Rows are points. To make a cloud, some directions were put in groups of two or more. Within a group, all points are equally far from the middle, so they leave a hole (a ring in 2 directions, a hollow ball in 3). The other directions are filled evenly. Then the cloud was stretched, turned, moved and blurred a little. How many holes are there, and how many directions does each take, smallest first?
In the rows, 128 means zero.

Cloud (22 x 3)
[[135 164 175]
 [190 142 152]
 [ 89 110 120]
 [162  82 110]
 [142  85  96]
 [177  92 111]
 [107 107 169]
 [108 180 116]
 [144 168  82]
 [102 100  98]
 [179 104 101]
 [ 96 167 113]
 [120  80 113]
 [142  73 130]
 [173 109  91]
 [134 133 186]
 [106  85 121]
 [159 117 184]
 [153  83 166]
 [178 148 166]
 [113 134  75]
 [138 169 170]]
Holes: 1 (3)

Cloud (27 x 4)
[[125 131  98  82]
 [ 89 142 180  89]
 [144 118 102 162]
 [153  74 130  64]
 [109 139  72 112]
 [ 82 166 150  82]
 [ 95 122  92 154]
 [145 184 151 130]
 [ 66 127 149 134]
 [179 139 138 187]
 [175  87 123 122]
 [162 152  75 130]
 [ 70  96 113 122]
 [162 131 125  69]
 [106 173 141 162]
 [ 95 171 156 115]
 [164 175 115 104]
 [ 72 170 152 103]
 [ 82 143 175  95]
 [118 105 108 142]
 [175 115 138 167]
 [122 126 114 168]
 [112 174 147 153]
 [ 87 150 171  72]
 [ 73 124 150 133]
 [143 182 139 182]
 [ 77  92  99  84]]
Holes: 1 (2)

Cloud (71 x 8)
[[110  84 110 121 151 159 134 100]
 [156 142 125  98 113 182 128 133]
 [ 84 100  98 147  92 139 144 106]
 [147 113 137 137 105  82 187 122]
 [120 131 150 107 102 132 144 202]
 [196 112  89 140 124 127 107 118]
 [171 157 179 164  93 153 107 191]
 [207 160 183  95 125 190 146 129]
 [ 95 121 125 112 153 164 169 136]
 [153 113 106 122 124 205 136 152]
 [ 99  79 124 110 131 142 121  85]
 [144 162 140 176  95 160 143 184]
 [159 113 155 119  95 124 142 138]
 [159 159 165 197 146 171 110 113]
 [147 168 120 130 165  86 141 159]
 [124 116  89 119 216 109 174 123]
 [135 153 120 165 118 204 182 163]
 [136 153 185 107 155 187 125 130]
 [120 120 134 174  93 164 109 211]
 [ 86 189  76 155 170 134 119 144]
 [133 120 103 139  90 148 109 202]
 [100 126  87 133 162  73  98 140]
 [130 131  83 183 120 130 105 175]
 [143 178 127 100 154 205 114 166]
 [183 158 143 154 116 201  83 128]
 [179 133 150 130 137 183 172 131]
 [102 102  69 201 145 109 114 179]
 [109 113  55 120 169 165  88 129]
 [117 104 112 103  94 115 159 170]
 [116 149 152 142  49 210  79 197]
 [135 107 177 154 107 130 146 206]
 [114 171 115 101 174 155 130 180]
 [145 173 153 130 186 160  63 125]
 [112 160 148 131 176 178 117 151]
 [128 131 166 140 115 150 177 181]
 [134 137 103 148  66 154  87 124]
 [158 105 109 124 147 100  48 143]
 [167  96  77 100 137 122 123 175]
 [ 71 170 109 112  91 208 131 141]
 [106 131 124 188 105 162 135 175]
 [135 158 149 136 185 112  98 133]
 [167 130  90 170 159  95 147 160]
 [ 97 163  73 114 158 198 128 123]
 [171  86 182 124  69 124 117 167]
 [153 144 156 153 124 152 132 111]
 [169 140 104 182 155  98 122 151]
 [147 140 121 128 159 139 117 174]
 [ 88 165 104 158 153 112  88 170]
 [156 166 153 160 120 166  48 167]
 [160  64 128 131 135 130 159  66]
 [139 138 121 114 105 170  82 151]
 [166 172 101 153 120 151  60 136]
 [135  97  97 173 100 150 161 166]
 [109 187 139 153 153 171  96 148]
 [179 137 145 135 153 163 157 172]
 [155 147 115 102 136 165 134 114]
 [120 110 146 143 108 126  89 100]
 [121 184 112 189 120 157  87 128]
 [157 144 119 137 101 178  54 150]
 [177 120  85 152 128 177 115 161]
 [127 145 125 191 146  90 136 156]
 [110 140 111 174 145 127 122 183]
 [175 107 101 147 111 111  87 164]
 [100 168 109 173 120 143 142 177]
 [161 141  77 112 162 150 152 169]
 [ 73 187 152 154 107 217 136 157]
 [135 110 118 130 130 216  73 176]
 [141 163 134  94 180 169  71 102]
 [124 155 133 165  60 199  69 162]
 [158  91  87  95 164 134 163 168]
 [131 183 112 154 115 164 157 174]]
Holes: 0

Cloud (105 x 9)
[[160 173  94 121 149  88 163 212 105]
 [165 155 115  64 119 185 160 142  73]
 [122 148 103 169 141 156 126 184 147]
 [ 80 126 167 122 162 166 135 100 148]
 [190 116  98 144 166 104  85 132  95]
 [115 145 149 101 116 131 154 138 131]
 [129 205 152 136  91 154 154  83 125]
 [119 167 177 131 176 145 134 134  81]
 [105  78 133 149 100  67 131 106 107]
 [106 153  79 136  73 115 158 106  93]
 [147  86  84 197 102 101  99 122  84]
 [153 116 126 130 136 119 126 130  97]
 [110 144 172  98 136 175 158 117 160]
 [128  87 121  70  53 124 166 152  97]
 [148 168 203 101 112 136 110  93 115]
 [142 153 136  91  96 157 139 155 140]
 [130  98 173 119 175 122 213 145  75]
 [ 81 106 142 132 151 132 159 106  66]
 [164 147  97 145 118  99  99 157  70]
 [131  91 150 157 174 171 129  89 107]
 [100 186  97 132 155 173 160 105  75]
 [116 121  84  93 135  91 216 107  82]
 [150 145 150 107  75 138  85 148 148]
 [ 84  97 116 175 122 104 168  81 104]
 [ 65 179 139 129  61 161 140 120 151]
 [106  83 109 147 117  77 109 134 172]
 [ 75 136 172 103 132 165 148 134 111]
 [176  94 167 173 148  91 100 133 160]
 [116 145 120  83  74 134 188 155 132]
 [139 130 113 111  79  38 113 150  85]
 [130 107 142 150 111 139  69 173  75]
 [103 102  61 149 125  67 124 201 124]
 [ 82 145 178 159 205 114  94  82 134]
 [ 97 102 103 156 124 132 180 101  57]
 [109 162  95 146 125 137 146 157 117]
 [100  63 109 103 140 135 159 113 166]
 [126 137 131 107 148  97 148 182 120]
 [110 135  56 134 123 172 133 102  92]
 [ 76 183 181 135 137 101 149 187  75]
 [127 134 125 146 137  82 168  91 120]
 [119 166 132 125 177 101  53  85  75]
 [100 158 100 176 194 117 148 165  96]
 [121 112 141 148  98  94 101 166 164]
 [123  98 142 159 172  75 179  80 140]
 [159 117 152  96 104 227 157 151 123]
 [137  99 128 117 194 107 224 138 130]
 [137  96 147 149 123 141 184 143  43]
 [109 121 123  84  89 183 166 191  78]
 [131 135 116 116 142 137  36 127 127]
 [ 94 121 138 168 147 120 122 116 127]
 [ 79 144 115 101 145 133  74  51 123]
 [131 158 158 174 193 133  76 127 102]
 [166  58 169 150 147 171 123 148 142]
 [119 160 148 161 135 143 105 131 108]
 [104 193 143  72 113 150 171  81 149]
 [123 141 131 121 143  47 114 110  63]
 [107 172  89 112 176 129 108 161 106]
 [ 84 151 155 135  84 144 144 148  95]
 [168 118 107 139 153 112 145 112  88]
 [164 102 108 120 100  78 103 198 105]
 [130 127 150  86 153 181 162 119  52]
 [190 108  78  82  92 139 131 161 106]
 [129 141  91 149  66 193 123 115 118]
 [ 98 113 134 152 157 104  96 125 146]
 [151 143 167 114 120 155 149 131 150]
 [150 165 129 113 134 145 218 116 121]
 [ 91 152 192 115  90 175 141 120 148]
 [101 112 105 140 154 147 167 166 116]
 [159 107  69 160 110 176 177 138  50]
 [ 93 141 104 128 141 129 174  88  52]
 [115 133 148  62  99 151 166 125  97]
 [141  95  71 124 218 101 166 115 120]
 [101 163 230 140 134 145 149 102 123]
 [156  69  65 163 102 183 159 158 104]
 [178  85 110  98 121 118 151 198  85]
 [146  99 179 201 157 100 121 150 143]
 [ 95 127 139 167 149 106 147 145  93]
 [159  71 143 108 117 106 163 171 149]
 [163 140 107 111 143  76  95 148  69]
 [108 162 174  81 126 179 167  79 167]
 [130  98 158 127 125  75 109 120 132]
 [133 176 135 127  75 150  77 145 149]
 [100 124 138 143 109  50 170 182 126]
 [146 110 132 129  83  77 169 120 109]
 [179 126  98 133 145 177 147 109  94]
 [ 79 153 147 157 174  94  94 123  87]
 [134 114 125 131 174 131 171 117 167]
 [142 135  96 140 175  47  89  89  94]
 [148 131  79 154 134 114 142 190  72]
 [117  73 116 141 210 129 203  83 154]
 [ 99 133 149 161 154  64 155 140 109]
 [168  90 137 123 102 101 130 171 143]
 [147 162 165 136 198 123 122 166  59]
 [153  90 207 162 174 131  82  96 127]
 [120 140 136 102 174 132 163  90 129]
 [119 109 107 119 130 161 128  92 110]
 [ 82 121 138 155 124 103 134 150 137]
 [137 125 159 117  95  78 158 125 131]
 [161 168  65 109  53  86 141 161  74]
 [118 136 162 103 108 141 109 111 197]
 [148 101 147 106 125 147 127 180  76]
 [156 160 111  86 137  82 163 154 158]
 [147  84 134 108  68 173  98  75 169]
 [122 122 163 166 139 137 109 145 117]
 [136 116  80 115  95  44 109 170 131]]
Holes: 0
